Every row gives one point. The points of each table are mixes of a few directions, plus a little noise. Count the directions of each table, and those that both share. Where both have some left over, give the other angles between the two spaces (their principal angles), to ten degrees, smallest first.

First (6 x 3):
[[ 43 -27 -23]
 [  6  -3  -3]
 [-55  34  28]
 [ 88 -55 -47]
 [-26  17  14]
 [-58  36  30]]
Second (4 x 3):
[[ 14 -66  19]
 [-20  92 -27]
 [ 11 -53  15]
 [ -6  27  -8]]
Directions: first 1, second 1, shared 0; angles 60

First (10 x 9):
[[  6  18  61   6  -4  15  29  -2 -28]
 [-46  38 -39  19  47   3   3  30  16]
 [ -1 -65  12 -68 -91 -15 -60 -58  54]
 [-43  53  26  44  66  31  34  21 -26]
 [ 60  12  -2 -32 -55 -38  27  33  -6]
 [ 26 -35 -37  52  60  14  -8 -16 -33]
 [  5  28 -15 -62 -70 -43   5  38  42]
 [ 50  -5 -21  28  23  -7  22  16 -36]
 [  1  38  18  33  40  12  38  27 -34]
 [-57 -83  -1 -21 -15  25 -88 -91  52]]
Second, 9 rows:
[[ 29 -66 -29   7 -20  10 -39 -41   8]
 [-25  53  31 -21  35 -30  29  30 -12]
 [  1  17 -24  58 -67  82  16  23  22]
 [ 33 -89 -17 -31  22 -45 -56 -64  -6]
 [  4  -3 -14  24 -30  35   1   4  10]
 [ 22 -61  -8 -27  22 -39 -39 -45  -7]
 [-41  77  62 -62  88 -89  40  37 -30]
 [-31  84  16  29 -20  41  53  60   5]
 [  9 -13 -18  24 -31  34  -5  -3  10]]
Directions: first 4, second 2, shared 1; angles 90

First, 11 rows:
[[  9  -1   6  39  10  58  27  43   6  15  64 -91  54  21]
 [-28 -38  21  23  29  -4  -1 -14   3   1 -21  37 -26 -14]
 [-22 -11   3  -1  34 -13  25 -36  -2   1  15  27  29 -21]
 [ 26   6 -22 -32 -38 -12   4 -19 -11 -22 -13  29 -12  13]
 [ 20   2  12  39 -30   4 -51  28  43  14 -39 -18 -48  28]
 [-11  28  -7  -8  30 -23  15 -33  16  14  32  -5  62 -20]
 [-47 -83  30  38  57  30  49 -18 -24  -8  17  37  -1 -19]
 [  6  28 -18 -34  -5 -31   1 -30  -1  -4   0  22  20 -11]
 [  8  26  -9 -34 -26   1 -20  42 -31  -7 -16 -19 -31   0]
 [ 21  38 -18 -26 -25  -4  -8  14  -5  -1   8 -27  11   7]
 [ 18   5   0  -2 -37  -7 -40  23   5  -4 -46   9 -59  15]]
Second (9 x 14):
[[-15  51   2 -13   2 -26  13 -37  10  21  41   2  53  33]
 [-25 -16  16   9   6  24  20  40 -42  -6 -19  12 -41  27]
 [-16  51   8 -17 -28   8   9  45 -42   8   2 -10 -21  73]
 [  4 -36  13   4 -11  14 -23   6  -1  -6   3 -11 -27 -16]
 [ 11  52 -38  -6  22 -30  37 -16  17   4 -22  21  49  -3]
 [  3  -8  -6   3   8  -1   5  -3   5  -4  -9   6   2 -13]
 [ 15  -2 -11   0  11 -19  -6 -41  36   2  12   2  36 -34]
 [ 46 -75  20  -2 -55  27 -95   9  25 -15  12 -56 -58 -54]
 [-22 -19  -3  19  44   1  41  -5  -9  -4 -19  35   8 -14]]
Directions: first 5, second 4, shared 2; angles 70, 70

First:
[[ -3 -24  20  51  31 -65  56  24  -9 -17  -1  25  25 -32   4  24  51   3
   54 -18  -9  15 -21 -31]
 [-36   0  33   4   9 -18  -3   1 -25  93  28 -21 -45  25  16   1 -27  57
  -41 -50  43  31  17  -3]
 [ 14   6  -6  13  50 -51  54  31 -17 -29 -28  23  -3 -12  -8   4  -4 -36
   26  14 -33 -45 -30 -18]
 [-23  -7   4  12 -35   9 -52 -13  42 -27  16   9  24   8  45 -19  54  -9
   11  45 -23  16  28  16]
 [-44  15   7 -13 -43  38 -51  15  16  41   9  -9 -32  37  61 -14 -12   1
  -45  13   2   5  42  17]
 [ 46  14 -20 -48 -24  49   4 -18   9 -46 -19 -17  28 -16 -50  16 -24 -27
   -8 -10  26 -31   2   3]
 [ 36  -8 -37  -2  -2  44  32  18 -26 -18 -25   2  -4 -25 -44  20 -37 -11
   18 -16 -11   6 -40  -6]
 [ 10   2  -2 -18  14  -9 -40 -59   9   3  23 -14   6  14 -24 -30  -1  19
  -14  23   3   1   2  22]]
Second (10 x 24):
[[ 22 -27 -18  25  23 -22  29 -13  27 -65  36  -2  25  -3 -12 -48  44  -4
   39  15  15  19   7 -13]
 [ -4 -21   6  24 -13  12  21   9   4   6  12  -3  -3  -8   2   4  14  21
   19 -31  20  45   2 -18]
 [-17  30  15 -27 -23  26 -29  10 -35  90 -49   7 -57  28  19  32 -67  15
  -47 -24 -16 -10  -7   9]
 [ 27  -4 -16 -17  20 -59 -12 -17 -10 -21  57  -9  56   7  -9 -33  39  18
  -32  -5  60 -33  45  23]
 [-25  -7 -16   2  25  -8  -6  27  -3 -30  59 -24  41 -31  -7  -2  22 -16
  -20  33   8 -25   9  22]
 [ -4  17  40 -25 -47  40 -13 -31  33   9 -35  -9  -5   2  -3  33  -7  -4
    2 -24  16  10  13 -16]
 [  4  33  28 -24 -32  54 -10 -36  32  16 -95  15 -70  32   6  11 -57 -28
   20  12 -55   2 -26 -22]
 [-23   9   1   0  -2  57   4   1  28   1 -24 -12 -65  23   9 -22 -47 -24
   10  31 -41  15 -20 -13]
 [ 28 -23 -44  30  52 -75  18  22 -42 -23  37  24  37 -10  -5 -31  36  11
    9  13  -4 -16 -10  17]
 [ -7  -7   3  12  -3 -22  -1  27 -36  17   1  15  40 -40  -2  55  24   9
   -2 -20  -3  -6 -12   8]]
Directions: first 6, second 6, shared 3; angles 50, 70, 80

First:
[[-27 -76 -21   4 -21  14 -14 -12 -26 -55  78  -1 -18  31  21  12 -46  10
   54 -17   0  49  37 -86 -81  39  21 -16  10  19  42 -32]
 [ 59  19 -34   4 -38 -33 -32  24 -22   7 -68 -41  34 -12 -34 -67  48  -2
   -7  11 -57 -52 -11  18  27  38 -28 -13  12 -15   5 -23]
 [ 27  48   7   1 -13  -7  15  22   1   8 -32 -16 -13 -53 -20  -3  28   3
  -29 -22   4 -14   6  36  34 -22  -8   2 -21 -33 -39  -6]
 [-19   4  29  14   8  14  30  -8  19  -8  18 -12 -32  -7   3  27  -9   3
  -31 -22  22  34   8 -15  -8 -15   9   5 -10 -18 -10   1]
 [ 15 -21 -32 -10  -6 -16 -37  -1 -18   7 -18   7  41  31  -1 -36   6  -5
   33  34 -33 -34 -15   1  -1  30 -11  -7  22  27  28   0]
 [-11 -33  -2  12 -12   6   1  -7  -6 -28  31 -16 -15  16   5   4 -16   5
    7 -13  -4  29  16 -48 -38  23   8  -8   6  -1  21 -18]
 [-27  34  23 -24  36  19  25   0  15  23  23  58 -16 -35  18  54 -19   0
    8  -6  57   5   2  51  27 -66  14  18 -28   6 -43  33]
 [ 45  61   9  13 -31 -14  19  31   1   3 -53 -47 -19 -67 -36 -19  47   5
  -52 -35 -11 -16   9  32  40 -12 -15  -3 -23 -55 -44 -20]
 [-63 -37  20 -15  78  16  -7 -51  36  43  23  68  38  95  44  28 -40 -17
   17  70  22  -2 -51  11   0 -15   8  22  33  69  40  66]]
Second:
[[  4  35  -6   8  -9 -16   9  56 -17 -30 -16  36 -21 -64   9   6  -8  -4
    9 -28   9 -16  58  20 -14 -46  21  18  11 -32 -39 -24]
 [  2  34   6  20 -15 -31 -19  66 -14  -6 -67  61  16 -33 -16 -13  12  -5
  -18   5  -4 -46  34  40   7 -40   8  16  23 -23 -21   0]
 [ 22 -19 -13 -27 -27  20 -20 -39 -13  26  29 -31  17  15 -30  -2  22  19
   20   4   3  12 -45  -3  29  44 -26 -35 -52  24  14  12]
 [-23 -51  17 -38 -36  13 -50 -11  -3  24  17  29  28  28 -59  36  -8  37
    0  11  37  27 -29   3  43  20 -22 -31 -74  37  43  30]
 [-20 -17  34  60  -1  23  45 -29  16 -32  34 -51 -46  32  16   6  -2  -5
  -46 -27  -5  54   7 -75 -63  24  17  -4  27 -29   7 -13]
 [ 11  59  21  65  26  53  75 -54  -7  15  52 -11 -38   2  52  -3  41 -24
   -2 -12   9   8 -29 -12 -55  -8  21  -5  34 -25 -74  27]
 [-22 -28 -14 -58  29 -12 -20   2  17   4  11  20  12   1  10  26 -45   4
   31  13  16   4   6  18  29 -17  -2  15 -18  34  28   1]
 [ 26 -12 -44 -30  32 -50 -21   9  20  -2 -59 -53  31  18  18 -56 -11 -22
    7  33 -66 -43  -3   9  24  23 -17  25  49  13  44 -32]]
Directions: first 4, second 6, shared 3; angles 60

First (11 x 32):
[[-21  18   6   0   5  42  17 -37 -67  23 -24  37  49 -47  10 -18 -34  15
    8 -18  12  57  54  14   8  -9  15   6  12  -9 -41  22]
 [  3   1   2  -3  -4  -1   2  -1   2  -6   3   2  -4   4   2 -10   4   8
   -4  -1  -4   5  -1  -2  -7   5   0   1  -2   2   2   1]
 [ 13   4   3 -12 -17  -8   4  -3  14 -25  13   6 -18  18   6 -38  17  31
  -11  -1 -18  18  -7 -12 -30  19  -1  -1 -10  11  14   1]
 [  2 -15  11  -8 -29  10  11   4   8 -33   8 -13 -29  36  16 -41  -2  26
  -33 -26  10 -14  -3  19   1  11   7  23  10 -19 -26 -12]
 [ -6   1   4   0  -3  15   7  -8 -18   2  -6   5   9  -7   6  -8 -12   5
   -4 -11   9   9  15  10   7  -3   5   7   8  -8 -20   2]
 [-28   1   3  11  13  40  10 -18 -58  31 -28  10  42 -38   6  19 -42 -18
    5 -20  33   8  43  31  42 -25  14  15  25 -28 -53   7]
 [ 19 -19  -2  -3 -13 -34 -12  33  59 -28  23 -35 -50  51  -4   4  28  -6
  -17   7  -7 -51 -48  -7  -7  11 -12   1  -8   2  28 -21]
 [ 23   0 -15   3  18 -52 -25  28  61   2  19 -17 -22  13 -23  43  40 -27
   23  43 -29 -30 -51 -39 -22   5 -21 -30 -28  33  70  -7]
 [ 11  12 -10   1  16 -25 -12   2  17  11   5   6   6 -12 -14  21  19 -10
   23  28 -22  10 -14 -29 -20   2 -10 -23 -19  27  42   8]
 [-14  -1  -6  13  22   7  -6   2 -16  31 -15  -4  23 -24  -9  46 -17 -36
   17   5  17 -16   9  10  31 -22   0  -2   8  -9 -10   1]
 [  2  -1   3  -4  -9   3   4  -2  -2  -9   2   1  -5   7   5 -16   0  12
   -8  -7   0   5   2   3  -4   5   3   5   1  -3  -6   0]]
Second, 11 rows:
[[ -2  17  -2  -3  -1 -16   0  -4   3   0  31  -4   2   1   4 -17  -9 -12
  -12   1   2   2  17  10 -12  -5  -9  12  -2   4   5 -10]
 [ 19  54 -14 -23   0  33 -17 -28 -18  62 -88  63  26 -44  25  65  41 -20
   95  36 -46 -26 -47  63  50   0  47 -38   2  14  46 -16]
 [ 43   9 -10 -22 -14  10  10 -30  12  -7   6  -3  -4  19   2  -1  29  15
   -4  13 -11   2 -18  45   2 -15  35   4 -37 -23  12 -41]
 [-51   5  -9  45  -7  20 -38  45  26 -41   1  -1   5   7  11 -12 -64 -15
  -28 -19  33  52  27 -39 -45  -2 -19 -13  37 -22  -7  15]
 [-16 -12  -1  11  -7  13   2  39   9  -9 -38   0  -1   9  -8  21 -16  39
    3 -27 -10  14 -28 -25   3   0  17  -3  23  -8  15  18]
 [  9 -35   3   3   1  -6   7  -1   6 -17  11 -21 -13  22 -15  -6  10  18
  -21  -1   8   4  -6 -23  -7   5  -7   1 -11  -3 -16   5]
 [ -1  -7   7   3  12  22  -9 -17 -19  15 -30  19   5 -27   9  14  14 -27
   28  15   9 -18   5   2  20  10  -4 -21  -1   5 -23  11]
 [  2  -4  16  -5   1  -3  22  -4 -12 -12  34 -14  -4  -6   1 -33 -10  -5
  -28 -18  19 -14  33   9   1  -8  -6  26 -10 -11 -27  -3]
 [  6 -20   7  -8   9 -42  17  -7  -4   4  46 -25 -12  15 -18 -20  11   6
  -22   2  -1 -13   8 -20  -6   8 -28  20  -8  25  -7   8]
 [  1  -7  -7   4   3 -13 -12  -5   7   1   8  -5  -3  11  -5   4   8  -4
    0  16  -2   8  -7 -14 -11   7 -14 -10  -1  13   4   2]
 [-10   1  11  -3   3 -16  17  12  -9   3  20  -9  -1  -6  -5 -15 -13   5
  -12 -19   1 -11  14  -7   3  -1 -10  22   8   8  -3  11]]
Directions: first 3, second 6, shared 0; angles 30, 40, 80

First, 9 rows:
[[-21   6  -8  10 -15  12  11  11 -18  -1   3  30  18   3 -12  -5  15 -15
    0   3 -15  17   1 -37   9 -17   6  17 -24  -9  -4  -7]
 [-25  -1   1   6 -12  -1   4   4 -16   5   5  15  11   7  -3  -5   7  -4
    2  16  -1   5  10 -25  -2 -22  12   8  -9   3 -10  -8]
 [ -3   9  -5  16 -18  24  16   5 -11  -1   1  28  -6 -25 -29 -15  24 -21
   11 -20 -36  14  -8 -18  19  11  -5  16  -9 -14  -7  -9]
 [ 53  37 -25 -71  14  22   7  50   8  -6  -4   5  36  26  11   5  -9  16
  -41 -21  43 -22  -3 -37 -19 -14 -31  12 -84  18  17   2]
 [ 30 -35 -23 -15  36 -12 -23 -37  21  24  24 -52 -19  14  78 -24 -40  22
  -33  16  46  -2 -65  95 -35   6 -41 -67  66  16  14  58]
 [  8   8  13 -17 -14   1   2   3  -6  17   2  -5 -17 -23 -16 -29   9   5
   10  -6   4 -21  11   0 -15   6  -2   2   0  24 -23 -14]
 [-22 -10  31  47   0 -16  -5   5  14 -32 -17  -4 -22 -11 -31  72   1  14
   23  16  -7  -6  43  -6  32  14  41  21  32 -21  23 -23]
 [-27 -25  -7  37  -2   0  -2 -16  -7   1  13   7  -5   2  15   6  -3  -6
   -3  23  -5  23 -20  14   9 -10   3 -11  38 -14   8  14]
 [  4  11  24 -13  12 -31 -11 -26  14  -4 -27 -24   3   4 -15  -6  -4 -11
   34 -27 -32 -10  31  16  -2  25  19   1  -8  -3 -17 -13]]
Second:
[[-26   2   1   8 -20 -17   6 -21   1 -26  -1 -24  42   1  20 -14 -24  -4
   10   8 -22  17  -1   8  -7   3 -11   1  -9 -11   8  11]
 [ 56  -6  -2 -18  39  36 -14  45  -4  55   4  48 -88  -3 -43  29  50   8
  -23 -17  46 -33   2 -15  14  -6  21  -3  18  23 -15 -25]
 [-46   4   3  15 -33 -30  12 -36   4 -45  -3 -40  72   2  35 -23 -41  -7
   19  14 -38  28  -2  14 -12   6 -18   2 -16 -19  12  20]
 [-38   4   2  13 -28 -24  10 -30   3 -38  -3 -33  59   2  30 -20 -34  -6
   15  11 -32  24  -2  11 -10   4 -15   2 -13 -16  10  16]
 [-35   5   2  12 -26 -23   9 -29   4 -36  -1 -31  56   1  27 -19 -32  -5
   15  11 -30  22  -2  10  -9   4 -15   2 -12 -15   9  16]
 [ 13  -1   0  -4  10   9  -3  11  -1  14   2  12 -22  -1 -11   7  12   2
   -6  -5  12  -9   1  -4   3  -2   6   0   4   6  -4  -6]
 [ 47  -4  -2 -15  34  30 -12  38  -4  46   2  41 -73  -3 -36  24  42   6
  -19 -14  39 -30   2 -13  11  -5  19  -2  15  20 -13 -21]
 [ 30  -3   0 -10  22  20  -7  24  -3  29   2  27 -48  -1 -23  15  28   4
  -11  -9  25 -18   1  -9   7  -3  13  -1   9  12  -8 -13]]
Directions: first 6, second 1, shared 0; angles 50

First (8 x 32):
[[ 26   2  15   2 -15 -18  14   9   7  -9  32   8  32  28  16  18  -1   7
  -36 -34   2   1 -17  32   8   2  12  -3  29 -26  14  60]
 [-35  26 -21 -28  -2  36 -26 -45   3   3 -43  13 -55 -50 -45 -30   6  -2
   47  33  -2 -31  15 -59 -13   3 -21  12 -63  44 -33 -95]
 [ 10  -5  21  -3  34   0 -14 -21 -25  32  19  10   8 -21 -14 -12 -25  -8
  -17  14  20 -10  24 -24 -33  -2  -7   4  -6 -10  -4  22]
 [ -3 -31 -10  22   5 -22  19  37  -7   6  -5 -17   8  19  20  -3   5  -5
   -1   8 -11  31   7  20  17  -6  -6  -1  31  -4  10  12]
 [ 37 -12  21  23  -9 -26  23  42  10 -19  41 -15  53  52  48  41  -1   7
  -41 -42   2  25 -29  63  16   0  31 -18  55 -43  34  86]
 [ -9   1 -10 -25 -10 -16   5 -39 -15  32   1  45 -16 -25 -46 -50   1   0
  -18   5  -7 -27  31 -35  -3  -2 -46  34 -10  15 -27   3]
 [-20  23 -19 -13 -25  24  -7 -10  22 -26 -31  -2 -31  -9 -10   2  19   6
   35   2 -11 -11 -16 -10  14   4   3  -2 -30  26 -11 -61]
 [ -2  -3   5  21  21  21 -13  28   6 -18 -13 -43   0   7  31  33  -4  -5
   30  15   8  23 -15  14  -6   0  34 -28  -5  -3  17 -27]]
Second (9 x 32):
[[ -2   8  -8 -31 -55 -21  14 -28   7   1  11  44 -11   6 -27 -28  25   8
  -23 -29 -19 -22  -5   2  31   3 -33  24  12  10 -14  16]
 [-27 -24   3 -19 -38  24 -14  19  -1 -18 -17 -20 -38  11  23  12  45 -22
   38   5 -12  34 -34  27  48  12   0 -26  15  39  13 -68]
 [ -6   7 -44  25 -37 -50  32   9  31 -11 -25  -5  -7  24 -10 -19  10  28
   13  -6 -38 -11   8   2  30 -20 -17  21  12 -14 -11   8]
 [-23  -2  -6   6 -57 -22 -38 -24  18  -4 -26 -52 -66  13  -2  -1  26   5
   79  25 -27  -9 -17  -9  40 -20   2 -29   2  -3   4 -69]
 [ 20  36   8   2  74  41   1 -10  -5  -1   7  23  42 -37 -13  12 -48   6
  -34   1  38 -23  21 -31 -73  11  22  14 -51  -8 -12  25]
 [ -9 -15  12 -10 -27  -2 -19  -6  -6   4   2 -14 -26   7   6   1  20 -11
   22   5  -6   9 -14   8  25   0  -3 -17  15   8   8 -25]
 [ 15 -19  36  12  65  26 -18  18 -31  18  22 -19  29 -11  25  24 -30 -21
  -15  17  36  24   8   3 -42   7  26 -22   2 -12  19  21]
 [ 29  11  32  -3  57  10 -11 -23 -24  28  37  22  39 -24 -12   2 -45  -3
  -46  -1  38 -20  24 -22 -60   4   9   6 -15 -26  -2  59]
 [  4  -1 -33  18  18  -8  52  45  11 -17 -12  20  38  12   9  -3  -2  11
  -34 -17 -10  17  10  19   1   4  -6  28   8   4  -5  33]]
Directions: first 4, second 5, shared 3; angles 80

First (11 x 32):
[[ 28   3   0  38  12 -50  18  19  -5 -25  42  27  -4  -6 -25  34 -19  58
    1  11 -19  20  59  -9 -51  10  50  10 -18 -22   0  -2]
 [ -8  -7  12  14  -7  23 -16   5   8  56 -12 -11 -25 -26  16  17  21 -14
  -27 -13  59 -14 -46 -25   8  18   2 -37   8   7  25  18]
 [ 29 -13 -31  46 -81  29 -45 -17  17  54 -62 -25 -18 -89  55 -10  22  -9
  -67 -43  91 -72 -81 -59  20   2   2 -95  42  20  26  61]
 [-11  34  39 -40  27 -78  -2   8   6  12  24  65  -7  10  28  18 -42  53
   42  51 -38  48  20 -22 -17   3   2  22 -15  -6  -2  -7]
 [ -2   2  -2 -25   8   1  26  -7  -3 -26 -12   6  23  45  -6   8 -21  12
   43  26 -62  31  45  27  18 -32 -23  26   8  -6  -2 -38]
 [-17 -15  -9 -42  19  20   5  -3  -6 -14 -21 -28  29  25  -3 -38  11 -32
   16   5 -16   8 -10  52  16  -6 -37  27 -16  -9 -21 -22]
 [ 11   5  -4  17  -7   4  26  -7  -3 -28   7  12   3  30 -19  30 -19  21
   23   8 -45  14  54  -2   7 -27   7   9  19   3  10 -22]
 [-27  41  25 -45  37 -61 -23  -2  -8 -60  70  41   0   7 -13 -64 -14 -22
    9   1 -32  -5  -8   2 -25  28  12  71 -40  18 -60  24]
 [-48   6  23 -37  32  52   5  -8  -5  -3  15 -17  -7  50 -25 -18  19 -70
   16  -9 -10   2 -20  25  38   1 -31  38  -1  24  -6 -20]
 [ 20   1  -4  37 -33   7   2  -5   8  25 -16   8 -17 -17  14  40  -7  27
  -10  -3  14  -8   7 -39   7 -13  13 -42  31   7  32   8]
 [ 23 -59 -46  37  -6  51   4  16  -9   9 -36 -77  24 -29 -22 -16  49 -23
  -47 -35  57 -26 -19  51 -19  15   4 -28 -19 -33  -1   0]]
Second (10 x 32):
[[ 48 -29 -21  62 -22   4   9  17  -2  17 -31 -16   2 -18   7  58  -6  46
   -8   4  19   2  35  -6 -13  -9  24 -46   9 -21  30 -14]
 [-83  48  15 -69 -26  55  24 -65  25  14  44  24 -24   6 -44 -68  36 -58
  -26 -42 -14 -20 -57 -36  24 -15 -27  18  53  38   1  63]
 [ -3  -1  -2 -22  24 -63  13  21  -2   2  13  11   3  -9   5  -9  -7  39
    7  34 -16  42   1  16 -37  26  -5  19 -21 -40  -1 -15]
 [ 18  -6  -4 -21  10 -34 -23   8  -2 -13 -11   6  33 -20  20 -31 -10  16
    5   7   4  -4   2  24 -25   3   6   8 -40 -14 -38  15]
 [ 19  -6  48  27  12  88 -40  -1  -5  24 -50  -4   7  63  32  81 -27 -46
   56  -4  16 -25  37  -5  84 -52   0 -23  -3  66   5 -33]
 [ 62 -21   4  86  22 -19 -33  47 -27 -41  -1 -14  -6  14  16  67 -31   7
   17   8  12 -15  51   4   2  14  41  -1 -33  12  -5 -46]
 [  7 -10 -20  -4  16 -77  26  29  -4   0  14   2  -3 -23   0  -4  -2  58
   -7  37 -15  49   3  16 -53  36   0  11 -14 -59  12 -21]
 [-62  49  36 -47 -21  75   0 -62  22  14  36  35 -18  21 -33 -33  19 -62
   -7 -47  -4 -37 -28 -45  40 -33  -5   9  39  65  -7  63]
 [ 20 -17 -19  11 -14   0   0   3   1   5 -24 -13  15 -18   9  -1   3  17
   -9  -2  11  -5   3   9 -10  -5   2 -20  -2 -16   1   3]
 [-24  -7 -37 -23  -1 -27  22   4  -6 -23   9 -31  -8 -15 -12 -58  26 -16
  -27   5 -12  12 -47  24 -13  35 -36  25  12 -32   3 -14]]
Directions: first 6, second 6, shared 4; angles 60, 80

First, 10 rows:
[[  6  -2   1   1   2   1   1  -3  -5  -1   3   4   6  -6  -4   1   3   0
   -2   4   1   1   2   4   4  -2  -2   0   0  -1   2  -1]
 [ 54 -15  12   0  11  -9   1 -22 -54  11  30   7  46 -32 -19  23  33  -2
  -28  28  -4  -5  45  33  32  -8 -32 -10 -12 -11  -7  12]
 [ 23 -10   4  23   2  18  14  -3  -2  -7   7  39  35 -39 -37  -3  10 -13
    4  19  13 -14  -7   5  28 -13 -18  -1  28  14  20 -13]
 [-53  14 -13  -5 -12   5  -3  21  48  -9 -29 -14 -48  37  23 -18 -32   2
   26 -29   3   7 -41 -32 -33  12  32   9   5   8   4  -7]
 [ 54 -21  10  29   8  23  19 -12 -23  -7  23  58  67 -66 -60   5  30 -17
   -5  38  18 -21  12  20  51 -19 -37  -5  33  16  24 -13]
 [ 16   1   5 -16   5 -20 -11 -12 -34  14  14 -27   1  10  19  17  12  10
  -20   3 -15   7  35  20  -1   3  -7  -4 -31 -21 -20  17]
 [-89  28 -18 -31 -16 -14 -20  29  61  -1 -42 -60 -95  85  69 -18 -51  19
   24 -56 -14  23 -40 -44 -69  26  57  10 -23  -5 -17   6]
 [ 37 -13   7  24   5  19  14  -6 -11  -9  14  44  46 -46 -43   1  19 -14
    0  25  15 -15   2  12  37 -14 -25  -4  27  14  19 -12]
 [ 14  -2   4  -5   2  -7  -2  -7 -18   5   8  -6  10  -3   2   8   9   2
  -12   6  -5   1  16  12   6   0  -7  -2  -9  -7  -5   7]
 [-61  20 -13 -23 -10 -15 -15  18  39   1 -28 -46 -66  61  52 -10 -33  15
   13 -37 -10  18 -23 -30 -50  18  41   7 -20  -6 -15   5]]
Second:
[[ 12  21 -10 -15   2 -21 -22 -14 -30  -4   3 -38 -11   1  25  29 -11  19
  -32   7 -25  12   2   2  -3  16 -21   5 -22 -23 -23  33]
 [ 46  32 -14  30  22  17  -8  12 -62 -12 -28  15  -9 -49 -13  55 -15  30
  -26  57 -12   5 -47 -21  47  46 -79  17  48 -36  -9  39]
 [ -9 -16  28  20 -17  16   2  12  21  -6 -16  49  27  31  -4  -7  26  -9
   32   1  18  -4  51  -6 -17 -25  39 -28 -18  25  19 -19]
 [ 23  28 -15  20   4   9 -13  12 -24 -31 -24  20  -7 -31   6  44 -24  26
  -19  46 -12   0 -42 -26  27  21 -49   2  35 -22  -4  31]
 [-23   9   4  17 -20   9  -4 -26  50  -9  -4 -12  13   3 -34 -28 -10 -19
   23 -49  10  10  -6  -5 -31  -4  30  22 -14  45  24 -21]
 [ 17  -8  20  27   3  16   9 -14 -11  19  -5  13  24  -8 -44 -10  28 -13
   19 -17  18   6  29  10   2   9   2  15  -5  24  17 -15]
 [-56 -39  -4 -70  12 -31  25  29  27  45  31 -40 -54  59  60 -53   6 -13
   10 -33   1 -11   7  23 -25 -21  57 -18 -13 -24 -25 -27]
 [-10 -25  -4 -29  -6 -16  10 -10  29  -2  42  -3  19  -8   5 -29   5 -21
   -6 -10   1 -17   8  26  -1 -42  21 -17  -8  10   0 -21]]
Directions: first 2, second 6, shared 2
